Each point is reached from the start by the listed moves, each made once or not at all, plus a little noise. Is the number of moves made odd or even? Then give how often each move was made.

Moves:
(1): [-1.2 -3.6  1.4  4.4  3.3]
(2): [ 2.0 -3.0 -0.7  6.9  4.7]
(3): [1.3 2.4 0.5 0.9 1.1]
Start: [-1.2  0.8 -0.7 -0.7  1.8]
Points:
[-2.4 -2.7  0.5  3.8  5.1] -> odd (1, 0, 0)
[ 2.2  0.1 -0.9  7.5  7.8] -> even (0, 1, 1)
[-1.3 -0.5  1.1  4.6  6.6] -> even (1, 0, 1)

Moves:
(1): [ 3.1 -1.1 -0.3  0.4  0.7  3.1  1.3]
(2): [ 1.6  0.0  2.1  3.3 -2.5 -2.7  1.6]
(3): [ 1.0  1.8  0.4 -3.1  1.1  2.1  0.2]
(4): [-0.8 -1.8  2.9  1.5  3.1 -1.5  1.1]
(5): [-0.4  2.9 -1.1  0.7  1.4 -1.2  2.0]
(6): [ 1.1  3.9  0.5  0.0  2.2  4.2 -4.6]
Start: [ 3.6 -1.0  4.3  1.4 -2.5  0.3  0.1]
Points:
[ 7.8  4.9  3.8  2.3  1.9  6.5 -1.5] -> odd (1, 0, 0, 0, 1, 1)
[ 9.4 -0.3  6.8  2.0 -3.1  2.9  3.0] -> odd (1, 1, 1, 0, 0, 0)
[ 5.3 -1.4  6.0  4.7 -5.0 -2.5  1.7] -> odd (0, 1, 0, 0, 0, 0)
[ 9.5  4.7  5.6  5.9 -0.7  3.6  0.6] -> even (1, 1, 0, 0, 1, 1)

Moves:
(1): [ 0.6  0.4  1.5  2.1 -3.9  0.6  0.2 -2.6 -3.9  2.4 -3.6]
(2): [-2.1  0.9  0.8 -2.1 -2.7  0.0 -1.7 -0.8  3.7  0.5 -5.5]
(3): [ 0.3 -0.1  1.4  3.3  2.8  2.4  5.2  0.8  1.1  0.5 -2.3]
(4): [-0.7  1.6 -3.8 -0.2 -0.7  0.1  1.6 -2.3 -2.4  2.8 -0.5]
(5): [-0.1 -0.4 -3.7  3.2  1.3 -2.4 -1.5  2.6  0.1  2.7  3.9]
(6): [-0.6 -4.3  2.4 -0.5  4.5  3.2 -1.8 -0.3  0.1 -0.7 -0.4]
(7): [-2.2  3.0  1.5  0.4  2.7 -3.8  0.5  0.2 -0.8 -3.7 -2.0]
(8): [ 2.6 -3.6 -3.3 -1.9  2.0 -1.4 -3.1  3.2  0.7 -0.6 -0.5]
Start: [-1.9 -4.3 -1.6 -2.6 -2.4  5.6  1.4 -5.1 -3.0 -2.4 -2.2]
Points:
[-1.0 -5.3 -5.3  1.4  0.0 -0.7 -2.3 -1.9 -7.4 -1.0 -4.6] -> even (1, 0, 0, 0, 1, 0, 1, 1)
[-4.9  0.2 -2.2  0.8  2.4  4.3  8.5 -6.5 -5.0 -2.4 -7.3] -> odd (0, 0, 1, 1, 0, 0, 1, 0)
[-4.1 -3.1 -8.5  0.5  3.3 -0.3  2.0 -1.4 -0.4 -0.1 -9.0] -> even (0, 1, 1, 1, 1, 0, 1, 1)
[ 1.5 -7.4 -2.1  0.1 -1.7  7.6  3.3 -4.0 -4.3  0.5 -7.8] -> odd (1, 0, 1, 0, 0, 0, 0, 1)
[ -1.9 -12.0  -3.4  -0.6   5.8   7.3  -1.9   0.3   2.3  -0.2  -7.1] -> odd (0, 1, 1, 0, 1, 1, 0, 1)

Moves:
(1): [-1.4  2.7  0.9 -0.3  2.4 -1.7  1.1  2.3  2.3  0.2  0.0]
(2): [ 1.5 -0.3  0.3 -0.6  0.6  0.9  1.7 -1.2 -0.9 -3.1  0.2]
(3): [-1.3  0.4  0.3  3.2 -0.1 -4.0  1.9  4.5 -1.7 -2.3  4.7]
(4): [ 3.0  0.2 -1.0 -0.7 -0.7  0.8  0.0 -0.8 -0.8  0.8  0.3]
(5): [ 0.7  0.0 -2.4 -2.1  2.0  1.4 -1.2 -0.7  1.1 -1.3  2.0]
(6): [-1.7 -0.4 -0.1  2.5  0.0  1.0  1.6  3.1 -1.0  2.2 -0.2]
(7): [-1.8  1.6 -2.2 -1.8 -0.9  1.2  1.1  3.0 -1.6 -5.1  0.3]
(8): [-1.3  1.8  0.0  2.5 -0.9 -0.4  1.3 -0.4  0.8  1.2  0.2]
(9): [ 0.4 -0.9 -1.5 -0.6 -2.6 -1.6  2.5 -0.2  2.1  0.8 -0.4]
(10): [ 1.2  0.2 -4.5  0.5  2.8 -2.2 -1.4  0.7 -0.2  0.0 -1.3]
(11): [-1.8  0.1 -0.2 -0.9 -0.1 -0.6  1.1 -1.5 -2.4  1.3  0.6]
Start: [ 0.7  0.6 -5.1 -0.2  3.6  4.2  1.5 -0.1  4.8  2.2  0.5]
Points:
[  2.2   2.1 -11.4   3.2   2.6  -3.0   8.1   1.2   1.7   1.1   4.9] -> odd (0, 1, 1, 1, 0, 0, 0, 1, 1, 1, 1)
[ -3.0   5.7 -14.9   0.1   6.4   1.7   6.6   7.8   8.9  -0.3   0.8] -> odd (1, 0, 0, 0, 1, 1, 1, 1, 1, 1, 0)
[  1.7   5.9 -11.6   1.6  10.0  -1.5   6.0   2.5   3.2  -1.1   7.0] -> even (1, 1, 1, 1, 1, 0, 0, 1, 0, 1, 1)
[ -4.3   4.8 -10.4  -2.7   4.2  -0.8   7.9   7.1   4.4  -4.9   7.7] -> even (1, 0, 1, 0, 1, 0, 1, 0, 1, 0, 1)
